Rows are points. The points of each table are mixes of a few directions, plus a little noise. Count the directions of each table, and those that both share. Where both have some left over, give the other angles between the two spaces (their principal angles), to ten degrees, smallest first.

First (6 x 3)
[[ -1   1   1]
 [ 16 -14 -15]
 [-63  53  55]
 [ 26 -21 -23]
 [ 27 -22 -21]
 [ -4   3   2]]
Second (6 x 3)
[[  2  -3  -1]
 [  2  -1  -1]
 [ 30 -24 -25]
 [  9  -7  -7]
 [-65  55  56]
 [ 24 -21 -20]]
Directions: first 1, second 1, shared 1

First (6 x 6)
[[ 19 -28 -13  19 -14  -4]
 [ 50 -77 -37  51 -37 -10]
 [-30  45  22 -30  22   6]
 [-27  41  19 -27  20   6]
 [-23  35  17 -24  17   5]
 [ 10 -16  -8  11  -7  -2]]
Second (7 x 6)
[[ 24  35  19  15  -7  -1]
 [-59 -14 -22 -47  27  24]
 [ 12   3   5   8  -4  -4]
 [-21  42  25 -22  18  -2]
 [  5 -12  -1   5  -1 -12]
 [-25   1  16 -21  19 -25]
 [ 64 -57 -44  61 -49  21]]
Directions: first 1, second 3, shared 1

First (8 x 8)
[[  93   11    8   -7  -40   -5  -12   41]
 [-103  -40   56   10   47    4   72  -21]
 [   8  -26   10   16    6   15    5   -6]
 [  30   -5   12    2  -10    2    4   11]
 [   7  -13  -32   18    5   18  -31  -23]
 [ -12    5    5   -4    2   -5    5    1]
 [ -17   17  -16   -8    3   -8   -8   -4]
 [  -3   49  -44  -24  -10  -19  -37   -2]]
Second (10 x 8)
[[  -6   12    0   16   -7   11    2    6]
 [ -40  -46  -18  -23 -109   14    5   -5]
 [ -13  -44    0  -34  -52  -18  -10  -22]
 [  29  -17  -14  -37   66  -18    7    3]
 [  24    6    7   -8   58  -19   -6   -5]
 [   6   55    2   50   42   28   12   25]
 [  -1   32   20   35    5    3   -9   -3]
 [ -19   48   16   61  -29   29   -1   10]
 [   3  -24    6  -23   -8  -22  -10  -17]
 [  16  -23  -19  -35   35   -9    9    6]]
Directions: first 3, second 3, shared 0; angles 90, 90, 90

First (9 x 9)
[[ 12  28  -2 -38  48 -21  18  19   4]
 [ 11 -33   4 -13  19 -14  23   8  19]
 [-15 -31  -7  38 -35  28 -12  -9   8]
 [  3 -39  13  16 -32  -3  -3 -17  -1]
 [-22  12 -39   9  45  41  11  34  37]
 [  2  29   8  -3 -16  -8 -16 -12 -23]
 [ 24 100  31 -51   1 -58 -22 -18 -69]
 [ -4 -55  10  37 -57  11 -13 -24  -1]
 [-11  -9 -22   6  27  22  13  21  29]]
Second (8 x 9)
[[ 12  -4  17  -9 -12 -22  -1 -12 -15]
 [  9  -3  13  -8  -9 -17   0  -9 -11]
 [ -4   2  -5   3   4   7   0   4   4]
 [-29  10 -42  24  29  55   2  29  35]
 [ 21  -8  30 -18 -21 -39  -1 -21 -25]
 [-51  18 -75  43  52  97   3  52  63]
 [ 21  -8  31 -18 -21 -40  -1 -21 -26]
 [ 21  -8  31 -18 -21 -40  -2 -22 -27]]
Directions: first 3, second 1, shared 1

First (8 x 12)
[[ 64 -17 -33 -19 -15 -74  27 -46  42 -63  16 -24]
 [-17   1  33 -24 -13  -5   4  52 -28  44 -36  -2]
 [-18   9 -10  32  21  45 -18 -21   2  -7  22  13]
 [-67  18  33  23  19  80 -31  44 -43  63 -14  26]
 [-31   8  17   5   5  32 -12  26 -22  32 -11  10]
 [  4  -1  -5   5   2   0   0  -9   5  -9   7   0]
 [ 38 -11 -17 -14 -12 -47  18 -23  23 -34   6 -15]
 [ 28  -7 -16  -6  -6 -30  11 -22  18 -28   9 -10]]
Second (8 x 12)
[[-19   6  14  -9  -8  -3 -10  21 -13   8  -7   4]
 [ -7   3  -5  17  11  25  -6 -10   0   2   9   7]
 [ 41 -13 -23   6   8 -10  23 -33  23 -16   8 -11]
 [ 21  -6 -17  14  11   9  11 -26  15  -9  10  -3]
 [-66  24   2  60  38 109 -46  -8 -21  22  29  36]
 [-37  12  16   5   1  23 -22  21 -18  14  -1  13]
 [ 68 -24 -15 -38 -22 -81  44 -13  27 -24 -15 -31]
 [ -1  -3  28 -55 -39 -72   6  48 -14   4 -32 -14]]
Directions: first 2, second 2, shared 1; angles 30

First (10 x 14)
[[ 39  -5  30  32  14 -43  -3  27  -9   6 -58  24 -10 -35]
 [ -1  19 -12   7 -15  39  91 -58 -16  21 -94 -24  18  52]
 [ -4  28 -22 -18 -18  54 -21 -14 -23 -18  24 -78  16 -27]
 [ 28 -11  15   9  -6   8 -41  19  -4  11   8  18 -15 -55]
 [-20  21   4   6  -2   5 -14  21 -14 -36  36 -20   4  -7]
 [ 22 -11  29  -1 -11  22 -21  -3   0  -4  22  -5 -23 -25]
 [ 28 -30  21 -19  13 -30 -30  -1  23   1  23 -16 -19  -9]
 [ -4 -23 -34 -21  17 -32  28 -25  28  40 -32  21  12  44]
 [-14   0  18  11   0  -6 -12  22   2 -20  34  29 -11  -1]
 [-74  13 -50  -5  10 -18  24  13  13  -3  36  54  27  64]]
Second (8 x 14)
[[-21 -35 -20  24 -21  -9 -44  24 -20 -11 -12  -7 -16  19]
 [ 33  50  30 -38  33  16  69 -35  30  17  18   9  25 -29]
 [ 22  35  21 -24  21  11  49 -24  20  12  12   7  16 -19]
 [ 13  22  10 -13  14   7  30 -14  12   7   7   6   8 -12]
 [  6   8   5  -7   6   3  13  -7   5   2   3   2   6  -6]
 [ 24  36  21 -28  21  11  48 -25  24  13  13   8  16 -20]
 [-40 -60 -33  44 -37 -21 -82  41 -37 -21 -23  -8 -29  34]
 [-39 -59 -33  43 -37 -20 -81  41 -36 -20 -22  -9 -29  33]]
Directions: first 6, second 1, shared 0; angles 70

First (10 x 18)
[[-43  29  -6  10   2  92 -32  27  35 -48  15  19 -10 101  15  16 -15 -35]
 [-24 -17 -16  26 -39  -1   7   1  54   7  34  -9  30 -54  58   4  14 -19]
 [ 31   4 -47   9  -2 -13 -33   0   3   5 -12  -8   6 -10  63 -34   4 -41]
 [ -5 -19  14  -9  17 -34  25 -32 -28  13 -14 -37 -22 -35 -19   7  13   9]
 [ 10   7   1   4 -15   6  -3  20  16   0  11  27  18   1  -1  -3  -5   8]
 [ -2 -16 -43   4 -16  15 -22 -13 -12  -2 -19   8  11  47 -25 -24   6  19]
 [ 20   8   3  -6   9 -10  -4   5 -12   3  -7   3  -6   0   0  -6  -3  -2]
 [ 21  -9  52 -12   2 -52  46   2 -16  28   9   9   6 -69 -44  15   0  47]
 [  8  -9 -23  14 -43  14  -9  20  23   1  10  47  45  17 -14 -17  -2  33]
 [-10  23  67 -36  87 -17  27 -29 -61  -9 -28 -63 -82   6 -35  40  -4 -21]]
Second (8 x 18)
[[ -6  -1 -18  -8  31   1 -13 -30 -32  -6 -29 -39 -36  28   2  -6   8 -21]
 [  1   0   2   1  -5   0   2   5   5   0   3   5   4  -5   0   1  -2   4]
 [ 15   3  50  22 -83  -3  38  81  87  17  79 105  97 -78  -2  17 -19  59]
 [ -5  -1 -19  -9  33   1 -15 -32 -34  -7 -31 -41 -39  31   1  -6   8 -23]
 [ -4  -1 -17  -8  29   1 -12 -29 -32  -5 -28 -37 -35  29   1  -6   6 -22]
 [  1   1   1   0  -1  -1   0   1   1   0   0   1   0  -1   1   0   0   0]
 [ -6   0 -20  -9  33   1 -16 -33 -33  -7 -30 -42 -38  31   0  -6   8 -23]
 [  6   1  22  11 -38  -1  18  36  40   8  36  48  44 -36   0   8 -10  27]]
Directions: first 5, second 1, shared 1

First (9 x 24)
[[-10  59  21  29  11  26  -5   4 -27  33 -53  12  22 -13  31 -14 -57 -10
   32 -31 -22 -15  -2 -22]
 [ 22 -38 -25 -33 -64 -30 -20  23  -9 -43  80 -81 -59 -61  -1 -22  23  11
    2  59  -9  20  14  36]
 [ 31 -73 -25  -3  57  -2  19 -10  42 -24  -8  18  27  32 -66  15  64  21
  -44  18  61  11 -24  17]
 [-16  11   4 -19 -51 -17 -12   5 -12  -8  45 -25 -36 -16  28  -1  -6 -10
    9   9 -30   3  22   3]
 [-12 -10   4   3  34   5  16 -19  22   9 -21  47  25  51 -17  27  18  -3
  -21 -23  17  -6  -6 -12]
 [ -5  -3   1   4  19   4   8  -9  10   6 -12  21  15  23  -8  11   7   0
   -8 -11   9  -3  -5  -6]
 [ 15 -46 -14   0  40   0  15 -10  31 -11  -8  21  21  31 -42  14  43  11
  -30   5  40   5 -17   7]
 [-13  34   7 -10 -58 -10 -19  14 -32   0  33 -39 -36 -43  41 -17 -33 -10
   28   9 -43  -1  22   0]
 [-16  66  26  30  13  27  -2   0 -26  37 -56  21  24  -5  33  -9 -59 -12
   31 -38 -23 -17  -2 -25]]
Second (8 x 24)
[[  7  -7 -27   4   3   8  -2   2  -1  -6   6   1   3  -6 -21 -12  -3  15
   -5  11   6  13   5  -8]
 [-19  16  60  -7  -7 -18   5  -3  -1  13 -11  -2  -7  15  48  29   4 -35
   13 -26 -12 -28  -9  16]
 [ 17 -15  -4   3  15   3   1   6   3  -5 -10 -12   6 -10 -12  -5   9   7
   -2  10  15   2 -13  12]
 [ 66 -59 -19  13  52  12   5  21  14 -24 -32 -40  22 -40 -51 -25  34  27
  -10  34  59   9 -43  39]
 [ 68 -59  11  13  55   2  10  21  15 -20 -45 -46  21 -37 -33 -13  41  12
   -4  27  60  -4 -56  54]
 [-89  77  -4 -16 -70  -5  -9 -28 -19  28  54  59 -27  50  46  18 -51 -19
    6 -38 -77   1  68 -64]
 [ -3   4  -5   1  -5   1   0  -1   1   2   4   5  -1   1   0   0  -4   1
    0   1  -4   1   3  -6]
 [-49  42 -13  -8 -40   0  -7 -18 -12  14  35  34 -15  26  21   6 -31  -6
    3 -19 -43   5  43 -42]]
Directions: first 3, second 2, shared 1; angles 80

First (9 x 32)
[[ -9   4 -20  -2  15   6  31  12 -15 -24  -5   0   9 -23   1 -28  15  21
   19  -3  32   6  13  -6   9   7   7 -17 -28   4  20   4]
 [  8  -4  26  -7 -43  -8 -22 -31  15  25   3   4  -5   6   7  32 -20 -29
    4  15 -12 -32 -17  13  11  10 -18  19   8 -10 -34  28]
 [ 21  -5  -6 -10  22   0  42  19   5  15  10  -7 -18  15  -4   9   1  10
  -24 -25  -4  34  11  -6  -6 -19   1  24   6  27   9 -27]
 [  9  -1 -18 -14  16   4  63  18  -7  -6   3  -4  -5 -13   2 -14  10  22
    7 -17  32  19  17  -6  11  -1   1   7 -27  23  16  -5]
 [-25   7 -21   9  16   8   3   9 -21 -39 -13   3  21 -29  -1 -42  18  23
   29   9  30  -5   9  -5   5  12  13 -37 -28 -12  23   8]
 [ -6   1  13  14  -3  -2 -52  -8   7   5  -1   2   2  17  -5  10  -7 -15
  -14   9 -33  -5 -12   2 -16  -5   3  -5  29 -15  -8  -9]
 [ 18  -8  33 -21 -69 -11   2 -45  19  38   6   6  -7  -4  16  45 -28 -39
   17  20   7 -50 -19  20  32  22 -32  35 -10  -6 -49  55]
 [-13   4   5  19   9   1 -55   0   0  -8  -5   2   7  13  -8  -3   0  -6
  -12   9 -30   0  -9  -1 -20  -6   9 -17  27 -18   2 -15]
 [ -2   3 -10  12  38   4 -10  24  -2  -7   1  -4  -4  17 -12 -10   9  14
  -25 -15 -22  35   6  -9 -26 -21  16  -8  22   6  20 -40]]
Second (10 x 32)
[[   5   -1   -5   -2   12    1   15   10    0    1    2   -3   -5    3
    -2   -2    3    7   -7   -9    0   14    5   -3   -4   -7    3    4
     1    9    7  -12]
 [  13   -1  -15   -5   35    3   42   28   -2    2    7   -8  -13   10
    -6   -6    9   20  -21  -26    1   41   15  -10  -11  -19    9   11
     3   26   21  -34]
 [ -45    7   33   21  -81   -6 -121  -68   -2  -19  -22   21   41  -31
    13    0  -18  -46   59   72   -1 -105  -39   22   22   51  -15  -44
    -7  -73  -44   85]
 [  -2    2  -10    3   21    3    9   15   -5   -8    0   -2    0    1
    -4  -12    8   12   -6   -9    1   17    7   -6   -7   -7    8   -6
     0    6   14  -17]
 [  -3    3  -15    5   30    5   12   21   -7  -13   -1   -3    0    1
    -6  -17   12   18   -8  -12    1   25   10   -8  -11  -10   12   -9
     1    8   21  -24]
 [ -12    2    9    6  -22   -2  -33  -19   -1   -5   -6    6   11   -8
     4    0   -5  -13   16   20    0  -29  -11    6    6   14   -4  -12
    -2  -20  -12   23]
 [   5   -2    8   -5  -15   -3   -1  -10    5   10    2    1   -3    1
     3   12   -7   -9    2    4   -1  -11   -5    4    6    4   -7    9
     0   -1  -12   11]
 [   2    1   -8    1   17    2   13   13   -3   -4    1   -3   -2    2
    -3   -7    6   10   -7   -9    1   17    7   -5   -6   -7    6   -1
     1    8   11  -15]
 [  13   -3   -3   -8    9    0   28   10    4   11    6   -4  -11    8
    -1    7    0    5  -13  -15    0   18    6   -2   -1  -10   -1   16
     2   17    3  -13]
 [  24   -7    6  -16   -5   -4   37    1   11   27   11   -5  -19   12
     3   24   -8   -5  -15  -16   -1   12    3    2    5   -9  -11   33
     2   22  -10   -5]]
Directions: first 3, second 2, shared 2

First (11 x 32)
[[  -4  -36  -23   14  -22  -39   18   -8  -23  -17   65  -28    6   24
    -4   -7  -10   54  -26   19  -86   37    9  -29   -7  -37  -39  -14
    -3   68   45    7]
 [ -35  -21  -28  -34  -17    2   -2   44   41  -66    0    5   37   22
   -40   19  -11   10    3   48  -46   39    9  -12  -17   23  -11   -9
   -32   34   25   51]
 [  -6   21   17   12    7  -24  -41    1   -8   33   26   -2  -23   12
    -8  -18   -5  -15   11   10   15  -12  -13  -17  -11   19   13  -25
     9   22   13   -3]
 [  27    0    0   21    9   -3   25  -50  -13   -4   -2   -5  -18    5
    27  -19   35   20  -11  -49    2   -3   -6   30    6  -59    0   34
     8  -33   -9  -50]
 [  -2  -14   27    0   14  -14  -30   11   18  -16   10    2   -9   24
   -43   -6  -12  -30   10   19   -3  -29  -10  -41   -3   25  -12  -26
   -30   10   56   17]
 [   4  -18   24   -8   11    2    4   33    2   -6  -28    4   16  -12
   -23   32  -26  -35    1   -2    3  -25   -6  -32   43   33  -17    1
    -7  -22   18   14]
 [  38  -40  -12   -2   -7   83   45  -78   12   -9   -9   11  -22  -17
    25  -37   17   30   -2   17   28  -26   52   22  -79  -45   -8  -18
   -40  -16    1   25]
 [  29    0    7   17   -6   37   28  -24  -45   74   -7   -2  -17  -52
    49    3  -19    8   -7   -9   39  -28   26    3    4   -1   -2  -10
    30  -11  -41   -2]
 [  -9   57  -39   -6  -15   30    7  -16  -12   49  -18   11   -5  -36
    72   -9   29   27    6  -20   52   37   12   85  -23  -14   52   26
    51  -18 -109  -24]
 [ -12   33   13   -5   22  -32  -28   21   27  -33  -30   10    7   27
   -22    7   28  -34   11  -37   13    6  -41   21   34    6   24   36
     2  -40   -4  -37]
 [ -28   15   14   -9    6  -44  -30   68    1   -2   -7   -3   24    7
   -30   38  -26  -34    4    2  -16    8  -29  -29   57   50   -2    4
    17    7    9    3]]
Second (8 x 32)
[[ 32  -5  16 -17   8  -4  21  -6 -14 -28  -8 -17  -2 -10 -16   3  10   2
   26  10   9 -25 -11   5  -1 -19  16  -4   8 -28  35 -28]
 [-60   1 -25   1 -10 -30   4  15  -1  31  62 -24  10 -13  41  25 -56  60
    9  -6 -22  18   3   0 -13 -17 -35 -16  -9  55  -2   1]
 [ -7 -20  15  13  -5  -8   7   4 -16  -4  62 -45  -8  31  -6  21 -62  30
   27  18 -14  29  23 -16 -24   4 -52  -3   5  61  23 -25]
 [ 25  23 -17 -18   2  -6  19 -24  -9 -12 -16  11  -6 -41  -4 -23  37  -1
    7   9   0 -41  -7   8  -1 -15  40 -35  28 -19   9  -7]
 [ 11  17 -13 -11   2  10  -8  -3  10   6 -56  39   2 -24   4 -23  56 -30
  -25  -9  14 -22 -17  13  19   0  49   1  -1 -51 -23  26]
 [ 18 -28  12  45 -23  65 -58  11  10  50 -47  49 -10  67 -10 -35  34 -70
  -76   6  11  71  39 -13   4  66  -6  51 -18   5 -74  71]
 [ -4  38   2 -20  44 -31  25 -27  35 -74 -18   9   2 -30 -38   7  11 -18
   40 -35  -3 -75 -30  -9  34  -6   6 -33  13 -28  38 -48]
 [-12 -31   6   2 -18   4 -11  33 -14  35  20 -21   8  19  29  22 -30  26
   -8  10   6  41   1   9 -13 -11 -15  35 -26   4  -2  13]]
Directions: first 6, second 5, shared 1; angles 50, 60, 70, 80

First (9 x 32)
[[-42 -36 -49  42 -41 -30  25  14  48  -5  10  -1   4 -41 -19   1  27 -74
   18  12  15 -24  -5 -48  -3 -54   1  37 -23  29 -26  53]
 [-41  48 -21  -2  33  -7   0 -13  22   8 -30  -4 -57  21  65  13  19  -1
   59  -6 -37 -11 -30 -15 -49 -20   8  40 -14  -8 -11 -28]
 [ 44 -32  41  10   8  15 -13  14 -26  -4  -3 -50  25 -33 -33 -26 -50 -30
  -42   8 -18  14  29  37   0   1   0 -32  43   9  10  -3]
 [ 27  60  34  36  -6 -29 -15 -30  32  36  30 -37  -3  29  21  30  41 -20
   34   7  -9 -65 -17   0  17 -21   8  18   6  21  68 -11]
 [ 54  30  55 -34  -4  26 -21 -20 -15  12  15   9   5  49   4  15  23  41
   -5   2  26 -26   7  28  65  32 -50 -17  27 -24  42   6]
 [ 50  10   1   4  -2  12  -7  15 -22  23  31 -28  -3 -29 -39  12  43  42
  -11  19 -26  -3  -5  -3  -3  18   3 -59  26   8  21  -2]
 [-37 -50  -7 -17  16   8   9   9 -26 -41 -33  31  28  -4  -5 -38 -91 -10
  -44 -23  15  63  21  23 -18  14  24   9 -17  -9 -44 -19]
 [-24   3 -21   5  12 -13   7   3 -10  -5  -4  11   6  -2   3  -4 -22  18
   -6 -13 -14  27  -8  -2 -32   7  44  -5 -23   5 -10 -33]
 [-35 -29 -34 -43 -14  22  15   9  -2 -25 -15  68  -6  12   0  -2  10  30
   -4  -7  43  27   0 -19  26  18 -37  10 -23 -28 -49  33]]
Second (10 x 32)
[[  31   11  -14    4   18   12  -23   14  -15    1  -24    8   21   15
   -45   24  -16  -10    9   10  -19   69   51   -3   -5   24   16  -17
    39   26    1   10]
 [   0    1    1   -1   -2   -1    1   -1    0    0    2   -1   -2    0
     2    0    2    0    0    1   -1   -4   -3    1    1    0   -1    0
    -2   -1    0   -1]
 [  41   17  -22    4   25   18  -33   19  -20    0  -31   10   27   21
   -63   34  -25  -15   12   14  -28   98   70   -3   -6   33   22  -27
    54   39   -1   15]
 [  39   16  -19    5   25   15  -31   18  -18    1  -30   10   25   21
   -58   32  -22  -13   11   14  -27   90   66   -3   -7   32   21  -24
    51   36   -1   15]
 [ -48  -17   24   -5  -30  -19   38  -21   23   -1   39  -12  -31  -25
    74  -40   29   14  -13  -18   33 -113  -84    3    7  -41  -27   30
   -64  -44    0  -18]
 [  -4    0    2    0   -3   -2    3   -1    1    1    1   -1   -2   -3
     4   -3    2    0    0   -1    2   -8   -5    0    0   -2   -1    2
    -3   -2    1   -2]
 [   0    1    0    0    0    0    0    0    0    1    0   -1    0    1
    -1    0    0    0    1    1    0    1    1    0    1    1    1    0
     1    0    2    1]
 [ -49  -19   23   -5  -31  -19   39  -22   25   -1   39  -11  -32  -26
    75  -40   27   17  -14  -17   34 -116  -85    1    8  -41  -28   32
   -65  -46    0  -16]
 [  36   13  -18    4   20   14  -27   16  -17    0  -28   10   21   19
   -52   28  -19  -11   10   12  -25   80   59   -3   -6   29   20  -21
    46   30    0   12]
 [ -42  -16   21   -4  -26  -16   34  -19   20   -2   34  -10  -28  -22
    63  -33   23   14  -12  -14   29  -98  -70    1    7  -33  -24   27
   -55  -39    1  -14]]
Directions: first 6, second 1, shared 0; angles 60

First (8 x 32)
[[ -62   34   21   -3    8    2  -18   14   -7    9   -1    8   22   31
     2    6    3    7   52  -34  -19   36  -22   -6  -26  -26   -2  -37
   -27  -59  -11  -36]
 [   0   62    7   -6   35    8  -13   24   -8   -1   12    4  -29   -8
   -33  -18    0  -16    3  -12   -6  -10  -14  -35  -30    9   22    5
    -5  -13  -20   21]
 [ -59  -23   24    1  -29    2   16    0   -2   20  -13   11   40   48
    25   15    4   15   54  -23  -15   43    8   15    2  -27  -21  -41
   -28  -38   17  -55]
 [  88   19   14  -11   15   14   40  -12    3   24   15   17  -49  -27
   -25  -14    0  -22  -33    6   18  -55   36    5    5   31   36   11
    25   49    7   38]
 [  38  -27  -40    6   16  -18  -49  -24   15  -48    5  -26    9  -58
    26   17   -9   19  -48   22   32  -21  -30   35   23    7    5   35
    45   34   -3   31]
 [  38   51  -13  -11    1   18   16    1   -3   38    7    1  -38   -4
   -73  -43    8  -58  -25    7  -25  -30   25  -28  -24   17   12    5
   -35   -9  -54   20]
 [ -38   -4    9    3   -4    4   18   25  -10   -1   -6    3   -7   28
     0   -9    0    2   13    8  -14   17    0  -39   -1   -1  -15    7
   -14   -1   16   -4]
 [  -7 -114  -24   17  -37  -24  -13  -34   13  -39  -17  -20   47  -10
    78   43   -9   48  -15   25   29   19   -3   54   55  -12  -35   20
    37   37   46  -17]]
Second (10 x 32)
[[  23  -31  -26   -8    4  -26   -3  -32   30   12    8   -6   19    3
   -33   13   -2   -8   -6   -2   51    2   39   -6   19    5   13   -9
   -50   -9  -17  -69]
 [  -8  -19  -27    0  -30   28  -23  -23  -18   -9  -22  -29   36  -46
    44    8   25    8    3   11  -68   28  -36   81  -53    7  -50    9
    50    1    6   46]
 [   7  -19  -20   -5   -7   -3   -8  -20    9    3   -2  -11   19  -11
    -2    9    5    0   -2    2    3   10    7   21   -7    4   -9   -2
    -8   -4   -7  -17]
 [  -6  -10  -15    1  -19   19  -13  -13  -11   -6  -13  -17   22  -29
    29    4   18    5    2    7  -46   18  -23   51  -34    4  -31    5
    34    0    5   33]
 [   3   37   46    5   43  -32   33   43   15   11   29   44  -59   65
   -54  -17  -36   -8   -2  -16   80  -39   38 -115   69  -10   66   -9
   -55    2   -5  -44]
 [ -22   30   29    9   -3   23    5   32  -30  -12   -7    8  -21   -1
    28  -14    2    7    7    0  -47   -2  -37    2  -14   -7   -9    7
    46    9   16   66]
 [  -5  -13  -19    0  -21   19  -17  -16  -12   -7  -14  -21   26  -31
    33    5   18    5    3    8  -47   19  -24   57  -38    6  -35    6
    35    1    4   31]
 [   0   39   49    6   39  -29   33   45    9    7   26   41  -58   60
   -47  -17  -33   -7   -1  -16   71  -37   31 -109   66  -10   62   -7
   -46    3   -2  -33]
 [ -16   29   29    7    5   13    9   30  -20   -6   -1   13  -25    9
    12  -12   -5    5    6   -2  -20   -8  -20  -17    1   -5    4    5
    24    8   10   40]
 [  20  -42  -44  -10  -11  -12  -16  -48   25    8   -2  -23   42  -22
   -10   20   11   -4   -7    5   18   15   24   38   -9    8  -13   -5
   -27   -9  -14  -49]]
Directions: first 5, second 2, shared 0; angles 30, 70
